Each row of a before or after table is a point. One or more steps were done to the points. Then noise was added and the rows were shuffled. The steps act on columns, c1 being the first. Write out the steps. A step turns or swaps two columns, mirrors them in a line or flattens them onto one, adds a multiple of one to another, or multiplies or shifts one. Angles are multiples of 10 degrees, from the lower column toward the higher: turns from -170 to 170, lines from 10 to 170 but not 90. Use the fewest steps. Two steps may share a column if one is a turn and the other turns, adds or multiplies; they go together, in the order done. Otherwise the lowest column goes first.

Before (10 x 2):
[[ 45  47]
 [  6  15]
 [ 42  59]
 [ 18 -47]
 [-40 -36]
 [-36 -63]
 [-35   2]
 [ 64 -19]
 [ 73   3]
 [ 68 -21]]
After, 10 rows:
[[  9  11]
 [ 56  43]
 [-17  -9]
 [ 45  36]
 [-18 -15]
 [ 44  38]
 [ 26  20]
 [-41 -35]
 [-47 -42]
 [ 22  22]]
Steps: flatten c1 and c2 onto the line at 40 degrees

Before:
[[-69  20 -13  16  33 -20]
 [-40  56   1  14 -15 -47]
 [-17  64  69 -17 -21  41]
 [ 31  69  38   0 -20  44]
 [-74 -37 -28 -57  45  -7]
 [ -9  10  79 -55  67   3]
 [ 48  30  32   7  -9   2]
 [-71 -10 -39 -58  46   1]
 [-40  24   1  -2 -16 -57]
 [-64  29 -15 -53  63 -21]
 [ 40  32 -17   3  30   9]
 [-71  -7  51 -35  30  11]
 [ 52  74  47 -13 -60   2]
 [ 43  28  17  21 -25  46]]
After, 14 rows:
[[-118  -36  -29   26  -65   -7]
 [-115  -11  -39   23  -66    1]
 [ -65   23    5   13   12  -39]
 [ -18   12   77   10  -84    2]
 [  64   28   20   -9   36   34]
 [  84   74   51   38   49    3]
 [-109  -10   48   11  -42    4]
 [ -60   59   -2   -4   18  -39]
 [ -32   62   68   25   12   30]
 [-108   23  -12  -34  -26  -12]
 [  47   69   42    8   15   28]
 [  66   33  -18  -17  -24    9]
 [-101   25  -13   12  -81  -15]
 [  73   32   32    2    9    0]]
Steps: multiply c1 by 1.6; turn c4 and c5 by 150 degrees; multiply c6 by 0.7

Before (10 x 11):
[[ 33  13  24  12 -15  61  15 -14 -84 -51  36]
 [ 61 -84 -74  37  -6   7 -43  74  22 -17 -39]
 [ 43  -4 -62 -28 -17 -55  50  42 -65 -42  29]
 [ 19   7  58 -89  40 -71  16 -22   8  21 -12]
 [ 28 -15  13 -88  81 -39  23 -18 -50 -18 -16]
 [-70  13  26 -20  94 -38 -23  31  19   8  11]
 [-32 -38 -59 -62  35  64   5  29   2 -27  28]
 [ 13  37  12 -13  -2 -59  32 -39 -83  35 -29]
 [  4 -83   3  38  43 -26  -2  69  22  48 -10]
 [-28  15   9  33  16  32 -59  19 -76  31  88]]
After, 10 rows:
[[ 68 -84  69  41  -3   5 -34  70  30 -30 -10]
 [ 25   8  -1  15  -4  58  11 -17 -86  55  -1]
 [-68   9 -24 -22  96 -30 -21  29  14   2   8]
 [ 19  38 -20 -12  -5 -60  26 -39 -80 -18   1]
 [-42  10 -23  27  17  33 -65  26 -68 -25   7]
 [ 28 -13  -2 -86  79 -38  26 -19 -52  19  -3]
 [ 34  -5  71 -32 -16 -56  46  41 -62  15  -2]
 [-30 -44  65 -67  37  67   5  31   1  -4   7]
 [ 23   3 -62 -90  39 -57  15 -28  11   3  -2]
 [  9 -82 -26  38  42 -32  -7  76  28 -66   0]]
Steps: flatten c1 and c11 onto the line at 170 degrees; add -0.3 times c2 to c10; turn c3 and c10 by 160 degrees
